Every row gives one point. The points of each table are mixes of a few directions, plus a little noise. Count the directions of each table, and those that both share. Where both have some left over, give the other angles between the two spaces (their principal angles), to ten degrees, smallest first.
(in the rows, 128 means zero)

First (4 x 3):
[[148  81 103]
 [ 94 203 167]
 [148  83 104]
 [120 145 137]]
Second, 4 rows:
[[145  88 108]
 [111 166 147]
 [101 189 160]
 [155  69  98]]
Directions: first 1, second 1, shared 1

First (7 x 4):
[[ 99 109 139 138]
 [ 27  64 164 162]
 [129 128 128 128]
 [135 133 125 125]
 [135 132 126 126]
 [143 138 123 123]
 [228 191  93  94]]
Second (8 x 4):
[[ 58 188 111 144]
 [136  47 160 132]
 [175 141 118 113]
 [141 145 120 123]
 [140  74 149 128]
 [ 48 161 122 149]
 [114 139 125 132]
 [214 130 119 102]]
Directions: first 1, second 2, shared 1

First:
[[128 128 128 127 127 128]
 [ 71 132  79 172 166 146]
 [121 128 122 133 131 130]
 [143 128 142 117 118 124]
 [204 123 191  73  79 104]
 [101 130 105 149 145 137]]
Second:
[[102 115 130  92 127 125]
 [133 128 129 136 131 131]
 [150 117 136 171 151 151]
 [ 43  65 109   7 115 113]
 [150 157 129 153 121 121]
 [158 138 111 165 118 122]
 [139 155 154 146 139 135]
 [122 141 138 118 127 124]
 [155 137 117 164 123 127]]
Directions: first 1, second 3, shared 0; angles 70

First (7 x 9):
[[122 122 102  82  96  88  87 141 191]
 [ 99 139 136 133 146 151 152 179 105]
 [146 141 146  52 128  89  53 134 151]
 [ 44 110 101 182 128 134 186 154 121]
 [152 117  95 146  96 136 148 117 165]
 [112 129 176 151 176 123 121  75  51]
 [220 139 139 149 126 175 149  97 112]]
Second:
[[ 57 117 139 148 153 103 131 115  94]
 [ 89 130 136 118 142 116 119 149 116]
 [ 83 146 151  82 153 118 101 195 112]
 [ 84 103  79 138  90  96 136 127 186]
 [232 136 119 130 104 164 135 105 150]
 [244 132 132 161 117 173 150  62 120]
 [165 114 113 168 112 137 150  70 135]
 [ 73 147 154  80 157 114 101 200 110]]
Directions: first 4, second 3, shared 3

First (11 x 11):
[[111 132 118 133  80  45 192 127 152 209 152]
 [150  95 119 144  92 109 132 150 139 103 124]
 [144 121 143 124 129 134 121 132 113  86 114]
 [ 87 148 109 155 204 155  73 131 139  79 163]
 [106 145 141 129 107  45 183 124 136 161 151]
 [129 135 125 112  94 111 168 115 134 210 123]
 [ 70 147  66 168 230 201  39 133 164 111 180]
 [180  95 141 119 111 186  98 137 105  69  83]
 [103 155 124 125 189 179  90 114 122 118 134]
 [180 108 175  99  65 102 171 129  96 111  82]
 [148 129 148 102 108 141 145 115 110 151 101]]
Second:
[[105 113 114 137 133 164 105 139 166 144 141]
 [ 66 123  84 173 151 118 103 157 199 145 185]
 [171  90 134 116  83 124 146 111 109 135 122]
 [112 126  90 173 121  21 157 137 143 123 186]
 [102 148 126 132 156 144 112 139 143 127 128]
 [191  55 127 117  50 122 155 104 113 147 131]
 [148 207 191  76 176 157 131 113  47  88  46]
 [129 159 158  99 154 174 115 125 104 117  85]]
Directions: first 4, second 3, shared 1; angles 30, 30

First (11 x 12):
[[187  98 135 175  77 217  84 157  94 117 116 249]
 [172 105 133 163  90 195  95 149 103 119 119 218]
 [109 138 126 112 145  98 142 119 139 132 132  88]
 [104 140 125 109 149  92 146 116 142 132 133  79]
 [ 88 149 123  96 163  67 158 108 151 136 136  45]
 [131 126 128 130 126 132 126 129 127 127 128 133]
 [151 116 131 147 108 163 111 140 114 124 124 175]
 [123 130 127 124 132 120 132 126 131 129 129 118]
 [118 133 127 120 136 113 135 123 134 130 130 108]
 [149 117 130 145 110 160 112 139 116 124 124 172]
 [ 77 154 122  86 173  50 166 102 158 138 138  22]]
Second (9 x 12):
[[ 75 155 121  85 175  46 168 102 159 138 139  18]
 [105 140 125 109 149  93 145 117 142 133 132  81]
 [136 124 129 135 120 140 122 132 124 126 126 145]
 [154 114 131 149 105 169 108 141 113 123 123 183]
 [158 113 131 152 102 173 105 143 111 122 122 189]
 [ 77 154 122  87 173  51 166 104 158 138 139  24]
 [157 113 131 152 102 173 106 143 111 123 123 188]
 [161 111 132 154  99 178 104 144 109 121 121 196]
 [128 128 128 129 128 129 127 129 128 128 128 130]]
Directions: first 1, second 1, shared 1

First, 10 rows:
[[114 128 180 117 122 137 133 110 140 149 144 123  87 142]
 [127 127 141 127 124 134 131 125 130 130 130 126 119 132]
 [114 140  84 128 153  90 114 129 130 128 127 129 154 114]
 [151 118 125 136 111 153 135 140 118 112 116 132 138 128]
 [186 100 142 146  79 202 151 157 104  92 103 137 138 136]
 [ 92 136 186 109 137 115 127  97 150 164 157 119  76 143]
 [179 105 130 145  87 189 147 155 105  93 103 136 144 132]
 [ 77 169  10 124 207   7  86 123 140 137 132 126 194  89]
 [107 131 163 117 133 122 128 111 141 150 145 123  96 137]
 [133 127 121 130 127 131 128 131 125 123 124 130 134 127]]
Second (9 x 14):
[[ 71 151 148 106 166  71 111  93 156 171 159 118  95 130]
 [119 142  60 133 157  83 111 136 126 120 120 130 172 108]
 [133 121 157 126 115 149 135 125 128 130 130 128 110 137]
 [125 126 148 125 124 136 131 122 131 134 132 127 113 134]
 [138 110 213 123  93 183 149 117 131 139 137 125  73 153]
 [ 96 139 149 114 145 101 122 107 145 154 148 122 102 133]
 [119 138  88 129 147  97 116 129 129 126 126 128 151 116]
 [137 124 127 130 122 139 131 133 124 122 123 130 132 128]
 [213  99  61 166  84 196 144 188  82  57  73 147 203 114]]
Directions: first 2, second 2, shared 2

First (9 x 18):
[[136 111 116 124 103 152 109 125 122 145 115 153 141 135 162 132 104 110]
 [149  76  93 116  52 204  71 116 111 184  90 205 170 149 232 143  54  70]
 [110 169 157 137 190  67 173 139 141  83 157  67  95 111  44 115 189 175]
 [118 150 142 133 159  96 152 133 135 104 144  96 111 120  85 122 159 152]
 [104 184 166 140 210  47 188 142 146  67 169  46  84 105  15 111 207 191]
 [130 124 125 127 121 134 123 127 127 133 125 136 131 130 136 129 123 123]
 [127 131 131 129 134 122 131 129 128 123 131 122 126 126 121 126 134 132]
 [137 110 115 124  99 155 108 123 123 148 114 156 144 137 166 135 101 105]
 [141  98 107 121  83 172  95 120 118 161 105 173 153 141 190 137  85  93]]
Second:
[[127 163 116 135 120  75 160 112 146  89 123  84 133 141 114 138 157 130]
 [126 182 109 141 113  46 178 104 157  66 119  60 134 143 106 145 173 132]
 [122 183 109 141 114  44 181 104 157  64 115  57 133 145 106 147 172 135]
 [129  90 141 120 138 187  92 146 109 173 134 178 124 118 142 116  95 124]
 [125 145 123 131 123 101 146 119 137 107 125 105 130 134 122 133 141 131]
 [126 159 115 136 119  79 156 113 142  93 121  88 132 137 116 136 153 129]
 [128 123 129 125 130 136 123 130 126 137 128 134 128 126 130 127 122 129]
 [130  57 152 113 145 235  63 159  93 209 140 215 121 107 155 106  72 123]
 [132  50 156 110 150 249  55 162  88 217 142 228 119 102 158 104  63 124]]
Directions: first 1, second 1, shared 0; angles 50

First, 11 rows:
[[131 139 102  97 169 141 153 140  41  79  81 165 177 113 142 180 138 192
  158 168  72 129 114 141]
 [118 139 172 147 122 103 113 144 152 131 156 127 112 140 102  84 131 109
   86 126 157 127 139 118]
 [111 108  67 101 153 151 159 137 101 159 104 106 177 164 150 158 116 138
  179 110 125 124  64 140]
 [146 128 146 146  97 126 107 103 169 128 143 127  85 101 127 120 129 107
  114 124 134 132 168 122]
 [118 144 152 127 148 113 131 154  96 106 127 147 146 136 112 116 136 147
  107 147 124 126 125 127]
 [129 114 104 125 117 140 130 115 148 152 129 108 124 133 140 136 120 113
  148 109 135 128 117 130]
 [147 114 113 136  96 143 115  92 172 144 134 113  93 105 142 139 122 105
  142 111 130 132 152 127]
 [156 120  89 115 119 156 132  91 115 111  98 138 121  88 158 182 128 149
  170 138  87 133 148 137]
 [ 95 120 167 156 110  98 113 154 202 191 186  83 109 186  95  46 116  61
   81  82 209 121 103 113]
 [122 144 148 125 147 115 131 148  96 102 124 150 143 129 116 121 136 149
  111 150 119 127 130 127]
 [134 140 147 132 129 121 122 129 118 105 127 145 121 112 122 126 135 139
  113 144 117 130 148 126]]
Second:
[[115 128 132 128 137 126 135 144 125 137 133 125 142 150 122 116 127 123
  124 122 139 122 106 129]
 [129 131 154 142 123 165 149 146 141 123 133 163 138 149 131 122 135 105
  128 117 124  94  90 150]
 [186 138 189 173  75 249 159 111 180  74 122 246  98  97 163 162 155  79
  147 120  67  50 111 189]
 [119 128 128 126 135 122 131 138 124 136 131 121 137 142 123 120 126 128
  125 125 137 128 116 126]
 [112 125 113 117 142  98 121 134 115 142 130  98 137 138 119 119 121 140
  123 129 144 147 131 112]
 [154 130 137 138 107 157 128 107 143 106 122 157 107  99 142 148 135 122
  136 132 103 116 147 140]
 [124 126 117 121 133 110 121 125 121 133 127 111 127 125 125 127 124 137
  127 132 133 142 139 118]
 [ 92 122  97 103 160  62 113 143  99 161 132  63 149 152 107 106 113 153
  117 130 165 169 130  95]
 [121 122  86 103 140  65  96 104 105 139 121  67 116 101 120 134 115 165
  126 145 140 183 183  91]]
Directions: first 3, second 2, shared 1; angles 90

First:
[[143 135 133 125  85 141 145  98 175  94 118 148  65 149  96 140  92 111
  109 147 131 135 181 100 174 169  91 123 126 138 176 111]
 [132  81 117  71 105 144  92 167 169 108 116 180  95 134 167 149 119  95
  107 129 168 123  70 122 137 117 168 141 115 152 108 175]
 [128  67 130  75 151 129  89 192 152 104 125 152  96 133 189 148 148  85
   95 102 177 129  38 111  97  77 199 127 128 174  87 191]
 [108  93 156 125 168 129 155  83  93 175 159  66 161 140  99 129 156 187
  184  83 119 151 156 133  97 141 135  54 149 134  91  82]
 [136 157 149 174 195 103 145 150  96 109 150  83 131 126 147 109 166 122
  106 106 110 140 118 121  66  69 150 138 154 143 134 147]
 [103 167  93 155  75 115 127  89 101 184  83 120 194  91  71 121  91 140
  156 171 114  89 174 138 213 203  45 118  92  61 138  47]
 [128 139 106 109  82 166 126  94 115 172 151 175 192 127 123 116 116 203
  200 149  91 129 146 205 130 160 123 170 117  79 112 133]
 [124 189 131 205 187  78 139 154  74 126 116  66 162  97 130 102 155 100
   93 128 110 113 123 111 103  85 111 139 136 114 143 112]
 [151 124 137 114 104 147 136 124 178  80 135 162  58 156 130 139 109 109
  102 136 134 143 147 110 136 132 131 144 135 154 163 154]]
Second:
[[122 120 127 123 134 124 121 131 110 159 137 127 134 130 115 127 137 140
  155 130 132 138 125 137 119 141 117 128 118 114 106 111]
 [197 144 102 181 141 136 124 164  68 243  10 122 137 103 138 112 145 132
  142 148  85 115 168 171 150 156  73 108  61  76 167   7]
 [ 94 122 130 102 126 133 128 112 150  67 182 135 176 121 162 128 127 147
  119 108 128 116  82 139 103  78 193 153 168 152 100 217]
 [ 96 109 133  92 103 140 131  96 166  76 156 137 146 131 137 136 105 136
  116 111 141 114 112 117 140 115 168 119 155 157 116 181]
 [ 76 108 152  89 145 106 115 126 119 130 230 126 109 159  73 140 142 137
  180 133 174 171 109 106  94 154 112 135 144 133  60 150]
 [173 173 131 174 116 132 158 127 183  36  74 129  74 124 164 123 100  71
   24 129 104 101 159  89 158  86 140 143 145 166 225 155]
 [144 136 110 141 124 145 129 132 121 135  84 132 181 102 178 114 131 143
  113 116  95  98 114 163 126  93 167 136 125 120 140 140]
 [152 156 143 170 175  90 120 178  65 202 138 110  50 154  59 124 160 102
  166 166 143 181 162 110  99 180  33 137  88  91 125  39]
 [ 98  88 130  81  89 144 127  86 168 107 140 136 147 129 125 148 101 144
  133 111 148 114 121 117 162 145 151  95 144 147 108 150]]
Directions: first 5, second 4, shared 2; angles 50, 70

First, 10 rows:
[[ 54 115 162  38 166 128 212  99  66 130 126 169 121 168   7 147 174 136
  115 122  71 114 205  98 131 135  66 120 133 155 134  89]
 [152 141 114 141 125 126 121 110 134 131 120 126 136 108 136 129 126 128
  128 153 132 122 117 152 127 132 156 111 127 130 143 138]
 [159 141 107 150 115 127 104 124 142 132 125 129 138 100 151 131 112 119
  130 147 147 132 113 156 122 126 164 119 128 123 131 144]
 [175 111 141 157 129 128  96 161 150 111 162  96 139 125 192  99 134 117
  143 122 138 130  88 110 143 121 123 121 139 121 130 119]
 [ 99 131 131 129 125 130 138 123 126 131 110 125 113 145 121 131 121 143
  122 115 124 127 131 121 125 133 121 146 118 125 124 133]
 [146 115 128 125 125 128 109 157 131 123 155 137 139 117 141 129 125 105
  136 122 143 143 131 121 126 114 121 129 141 124 112 122]
 [143 144 114 157 118 127 116 111 143 132 109 114 125 117 152 124 116 138
  127 140 137 122 105 148 128 136 158 124 118 124 140 146]
 [147 146 103 159 109 126 102 120 147 136 111 123 128 105 156 134 103 128
  127 142 151 132 109 158 119 130 169 129 121 119 129 152]
 [ 97 116 137 109 125 130 131 153 121 130 134 144 118 143 112 137 120 121
  125  99 133 145 151 107 121 118 100 153 131 124 102 122]
 [111 121 148 115 142 128 151 121 117 122 126 117 121 152 114 119 148 143
  127 120 105 116 130 107 139 136 102 127 126 134 137 114]]
Second:
[[113 107 148 113 134 130 132 156 123 121 149 129 125 147 124 123 136 122
  132 102 124 136 138  96 132 119  92 141 135 127 112 112]
 [ 77 113 157 107 141 132 159 133 114 123 122 120 106 173 105 120 143 149
  124  94 102 122 141  88 135 134  80 150 121 131 121 113]
 [119 122 141 144 128 130 126 136 138 122 124 103 115 149 154 112 129 144
  129 109 123 123 107 109 136 133 115 141 121 123 127 129]
 [101 135 113 106 119 128 134 126 115 143 118 164 126 118  88 156 111 117
  120 126 139 143 164 142 110 120 132 141 128 127 110 135]
 [160 145 129 136 146 126 147  80 125 122 116 105 138 121 127 111 158 146
  128 168 100  94 104 147 145 149 152  85 123 143 175 125]
 [123 137 101 131 106 127 108 138 134 143 120 155 129 104 123 153  95 111
  124 129 159 150 145 152 107 116 151 144 128 118 105 147]
 [120 134 100 131 102 127 101 148 135 144 124 160 129 103 126 157  89 106
  124 122 166 157 148 150 104 112 149 151 129 116  96 148]
 [144 139  97 153 102 127  90 142 148 140 122 140 132  98 154 143  90 111
  128 132 168 149 122 156 111 117 163 141 127 115 109 153]
 [127 113 159  99 157 128 159 122 108 114 148 120 134 148 104 113 169 131
  132 129  93 111 136 101 145 134  92 107 137 143 146  98]
 [195 136 135 159 146 126 125  98 142 110 136  82 146 117 173  91 162 141
  137 168 105  95  74 139 155 146 153  79 129 139 178 122]]
Directions: first 4, second 4, shared 4
